Rows are points. The window is the flat piece filled in between its corners: a triangle in 3 columns, a solid with four corners in 4, and so on. A path goes straight from each point to the next, and from the last back to the first. After which points does the path pass through the window?

Window (3 x 3)
[[ 18  33   0]
 [ 40 -16 -14]
 [-33  26  55]]
Path:
(1): [21 41 27]
(2): [-30  -2 -12]
(3): [-32  14  29]
(4): [ 6 42 66]
(5): [ 74 -13  -3]
(6): [ 27 -14 -38]
(7): [ 12  20 -10]
(8): [40 23 26]
(9): [40 28 25]
(10): [-30  31   2]
(11): [ 12  25 -46]
(12): [48 19 14]
Through the window after points: 1, 3, 7, 9

Window (4 x 4)
[[-11  17 -21 -25]
 [ 65 -39 -51  58]
 [-18 -26 -18 -14]
 [-24  42   4  31]]
Path:
(1): [-20 -11 -61  29]
(2): [-10  35 -60   2]
(3): [ 42 -32  15  15]
(4): [ 29 -22  24  -5]
(5): [  7 -24 -59  25]
(6): [-40  23 -19  -9]
(7): [-21  29  39 -21]
(8): [ 25 -20 -23 -15]
Through the window after points: 4

Window (8 x 8)
[[-69 -18  13 -16 -38 -13 -20 -25]
 [ 22  39  11  11  16 -49 -13 -16]
 [  5 -23 -63 -21 -24  27  17  -7]
 [ 34  -3   6  39  63 -30  35  -1]
 [ 59 -18   5  38  43 -14 -21 -17]
 [ 85  -8  15  23  13  15  36  21]
 [-67  -6 -42  10 -45  15 -28  24]
 [-26 -34 -50  20 -76  -6  10  -6]]
Path:
(1): [  7  20  16  38  28  10  25 -33]
(2): [ 30 -16  -2  22   5 -56  -7  22]
(3): [-19 -58  38 -30   2 -49 -40   4]
(4): [ 48  47 -23  48  33  13   8 -19]
(5): [-13   5 -32  15 -34  14  27  -7]
(6): [ -8 -31 -24 -30 -11 -18 -29  37]
(7): [  5 -54  -6 -43 -11 -28 -19  26]
(8): [  6  -2 -70   4 -22  39  29 -22]
Through the window after points: 7

Window (11 x 11)
[[ 43  61 -39  13  -2 -70  60 -22  12   9 -17]
 [ 17  53   8 -46  67 -42 -68 -50 -60  -4 -20]
 [-32   7  35  25  -3  46 -25 -54 -15 -12  -7]
 [-20 -14 -51 -37  43 -13 -11   7 -65  29  -7]
 [-22  91 -12  10 -61 -34  -1   4  32  -3  24]
 [-40 -60 -35  -2 -26 -28  18 -48  16   2 -14]
 [-35  14  31  31 -30 -21  35  -6 -30  39 -57]
 [-68  25  29 -10  24   6  -2 -51 -14  64 -13]
 [-18 -33  18 -73   1 -10  36 -20  29 -47 -19]
 [  9 -55 -13 -60 -53  -5   0   8  33  56  15]
 [ 44  60  -5  26  24 -63 -35  15  35  11   2]]
Path:
(1): [-10  14 -17 -40  -5 -13 -11 -21  11  -1 -40]
(2): [ -3  23 -29 -19  -4 -30 -25 -14  10  13 -37]
(3): [ 16  -5   7  -3   7 -31  19   8 -24  10  20]
(4): [-38   4  19  14  15 -65 -20 -16 -44  31  46]
(5): [ -1 -20 -61 -49   8  29   7 -33   1  -7 -69]
(6): [ -5   7 -36 -25   6 -20 -13 -42   0  12 -32]
(7): [-16 -39  54  -1  14 -30  30  11 -17   3  20]
(8): [-10  -5  22 -34  -1 -32  19 -52  14  11  47]
(9): [-26  17 -48   1   5  21 -39  15 -18   1 -92]
(10): [-34   3 -19 -28 -35   2 -19 -17 -10  22 -43]
(11): [ -3   2  35  -6  33 -25  58 -29  -3  -5  66]
(12): [ -2 -19  28 -22  -5 -62  45 -14   7   3   9]
(13): [-23  12 -22 -27   0  19 -23 -26   8 -12 -47]
(14): [-30  19 -33 -35  31   3 -15  -3 -21   5 -51]
(15): [ 23  -3  -3 -17  18 -54 -18 -23 -42  30  37]
(16): [ 24 -11  -5  12  -8 -36  32   6  -8  12  45]
Through the window after points: 4, 12, 14

Window (14 x 14)
[[ -5 -38   7 -15 -15  -4 121 -20 -50  35 -13  51  69  -9]
 [ 12 -23  13 -25 -64  20  65 -26  11  -2  -8  52 -55  41]
 [ 48  31  -7   3  35  20 -24  34  40  69   3 -31 -15  19]
 [-40  21 -34 -19  17 -17  61 -10 -12   8  49  -4  32  23]
 [ -2 -12  -1  28  25  29  15  33  -4  -8  28  15 -14 -23]
 [ -6 -22   2  -2  16 -33  14 -14   6  22 -62 -50 -51  29]
 [  6   5  -5 -22  -1  23 -74   0  46   9  19  45  41 -17]
 [-39  17  57 -55  15 -14  11 -13 -48  -8  -2 -21 -22 -20]
 [-19  50  25  89  19  80  32 -57 -43 -32 -65 -38   3 -35]
 [108 -13  81  57 -32  49 -43 -37  27  11  65   4  47 -11]
 [  1   7 -20  -3  -7 -24 -22  27 -13  21 -48  37 -58  62]
 [ 36  23   5 -57 -17   9  11 -32   2 -73 -30 -10  43  22]
 [ 31  31 -45   5 -28  -1  31 -19  -5  -2  16  -5 -15 -20]
 [-15  23  25  23  27 -16  45  -6   6   5  -8  42 -18 -18]]
Path:
(1): [ -3   4  34  10 -20  -7   2  36  -5   2   6   0   0   7]
(2): [  6  -2   6 -15  24  19  18 -26   6  17  -8  25   1  10]
(3): [ 23  -6   7 -23  40  15  37 -68  -6  -7  -9  39 -29   6]
(4): [ -2  22  15   5 -34  -6  21  24   5 -12 -15  -2  22   6]
(5): [ 11  74  27  39 -49 -32  32  45   1 -13  27 -32  36 -29]
(6): [ 31 -20  -2   7  10  31  -2 -25   1  10   6  25 -18   6]
(7): [ 37 -18 -32 -28  23   0  65 -69 -46   9   2  39  -4 -17]
(8): [-10   4  27  10 -25  12  37   9  -6   8 -18  10  26  10]
(9): [-36   6  60 -12 -89   7  24   3  31 -25 -15  -3  47   7]
(10): [ 56   2 -39 -17  61  15  47 -38 -47  -8 -13  20  -1   2]
(11): [ 37   4 -18 -78  52  -7   4 -57 -22  -9   5  18   6  34]
(12): [ 12  30  32  30 -62  26  18  23  29 -42 -28 -25  34  -9]
(13): [ 15  26   1  11 -64  -1  37  42   2   0 -22  11  17   7]
(14): [ 15 -31   2   9  46  26  33 -69 -12  21 -10  20  -5  13]
(15): [  6   0 -23 -22  22  26  43 -62 -38  39  12  35  -7   9]
(16): [  5  27  16   8 -25   7  19  25  19 -17  23  -1  20   2]
Through the window after points: 3, 5, 7, 9, 11

Window (14 x 14)
[[-35 -50  31  43 -56 -51  -5  28 -57  44 -14  38 -13   1]
 [ 19  49  12 -15  20   9  19  51  -4 -22  46  -8 -24 121]
 [  1 -27  -2 -61  55   2 -13  25 -13 -17   3  26  21  61]
 [-21 -18  22 -34   0  39  13  18  41  14 -19 -22 -71  53]
 [-12 -70  -7 -21  27   1  -8  35 -15  27  52 -58   4 -28]
 [ 13 -25 -54  16 -10  14  69  18  35  17  18 -17 -32 -61]
 [-13  17 -52 -61 -80 -16 -66 -47 -12 -14  18 -33 -18  21]
 [  3 -27 -51  45  45 -16 -38  14 -27  -2  19 -12  20   5]
 [ -8 -29   8 -27  37  57  12  27 -51  31  13 -27  45 -25]
 [-42  29  11 -14 -56 -37   5 -20  -7  85  46 -37  42  12]
 [-19  66  19  -9  16  -4  -2  96  19 -13  41   9   7 -31]
 [ 16  15   5 -62 -13  15 -15   0  -7  59  -1  58 -45  40]
 [-44 -16 -13  -6   7  12   8 -16  32 -61  81 -46 -64   5]
 [ 56 -18  26   9 -17  -9   9 -16  -5   9   4  21   1 -31]]
Path:
(1): [ 12  39   6  10  40 -26  15  32 -68  -2   7 -19   0   8]
(2): [  7  30  12 -59  20 -22  17  17 -52  20  31 -42  -3   7]
(3): [ -9 -19 -14   7  -8  11 -10   9 -10  19  26  -1  25  -4]
(4): [-17 -32 -10  -7  -9  32 -24  17   3  18  25  16  23  27]
(5): [  3   3 -14 -19  -9 -21  31   6 -12  17  11 -25 -24 -24]
(6): [  9 -10 -27 -35  27 -24   7  40 -25  11  28 -62 -31  -2]
(7): [-34 -17  19  26 -46  56  -6 -23  38  -4   3  52  25  14]
(8): [ 15 -24  -4 -16 -33  11 -19   3  20  21  23   6   0   6]
(9): [-11  36  17 -12  33 -36  26  -1 -63  47   7   3 -16   7]
(10): [ -9  12  24 -25  32  -9  11 -20 -17 -57  22 -31 -57  15]
(11): [-33 -34 -32   7 -33  18  -2  12  42  14  76 -20 -12  -5]
(12): [ -5 -39   5 -34 -27  -5 -23  52  -2  29  25  52  34  21]
(13): [ -5  38 -13   0  46   0   3  -1 -13  -7  13 -37 -36   6]
(14): [ -2   8  13  -9  -3 -21   8   2 -45 -12  17 -23 -30 -34]
(15): [ -6 -19 -16 -13 -39  -2 -20   6   8  27  13   8   6  21]
(16): [-30 -38  -9 -43 -26  55 -21  34  69  24  42  12  -1 -10]
Through the window after points: 4, 8, 10, 12, 14, 16

Window (14 x 14)
[[ 11  46  -4 -25  25 -39   7   2  13 -22   7   0 -22  -3]
 [ 16  21  17  17  21   2 -13 -21 -25 -37  25  41 -28   5]
 [ 21  -5 -44 -16  30 -39 -25  -4 -28  -5  28   4 -20  29]
 [  2 -42   9 -92  32 -57  -9   7  -8  -1  28  11 -64 -71]
 [-32  -3 -11  -6  -6  68 -30   1 -18 -21 -62  10  34  34]
 [-10  21  23  49 -71  -9 -51 -27  15  -9  14  26  49 -23]
 [-23   6 -67 -22 -43  32 -15  34 -71 -20 -39   4  -8 -15]
 [ -2   4  -5 -44  12  51  58   9  43  -8  77  10 -40  44]
 [ 48 -27 -65  52  59  57  -6  71 -75  19  -7 -67  -7 -33]
 [ 16  24  45  29 -13   0 -21 -28  58  67  22  76 -62 -18]
 [-43 -13 -20  44  25 -47  -8  19  23 -50   8  26   0  -9]
 [-43  32   4 -22  39   9 -23  30 -57  32   6  21  -3  -3]
 [-11   0  26  36  13  -5  16 -40  -6  13   6  -6 -46  26]
 [ -6   8  17  -6  27  -7 -11  26  26 -42  50 -19 -62  53]]
Path:
(1): [-71  20 -68 -51  33  35  -4 -29  67  18  -7 -11 -21 -28]
(2): [ 12  -3  32  26   7 -16   1   1 -43   0  13   9 -34  17]
(3): [ 13 -24   5 -28   4 -29   0  25 -18  -7  16   0 -21 -13]
(4): [-37  23 -30 -27  21  23 -22 -24 -10 -13   4  24 -60 -23]
(5): [-35  14 -30  20  18  20 -73 -48 -18 -11  44   5  -7 -41]
(6): [ 11  11  -4  -5  11  -1  12  32 -14   4   0   4 -13  11]
(7): [ 48 -32  28 -11  22 -14  25  23 -36 -14   1  25 -57   9]
(8): [-37  10 -27  -3  22  -3 -31   7   2  -1  17  -5  -5 -17]
(9): [   6   47  -75  -22   53  -20 -106  -43   -8  -30   56    5    6   22]
(10): [ 14 -40  19   6  -7 -23  56  32 -27  15  -9  12 -43  11]
(11): [ 10  -5  -7  13   0 -22 -16  30  -9 -14  -5  11  -3  18]
(12): [-38  14 -25 -12  21  71 -14 -36 -59  23  30   9 -46 -24]
(13): [-33  69 -48  -1  -6  19 -37 -17  -8 -32   4  27 -11  -9]
(14): [ 24 -64   5  -9   5  -8  15  40 -54   4  -4  -3 -21  12]
(15): [ -5 -43  41 -12 -13 -28 -18  40 -11  34  15  90   9  54]
(16): [-26  38 -19  21  13   2 -20  -9  -5 -24  10 -16  -9 -35]
Through the window after points: 1, 3, 5, 7, 9, 13, 15
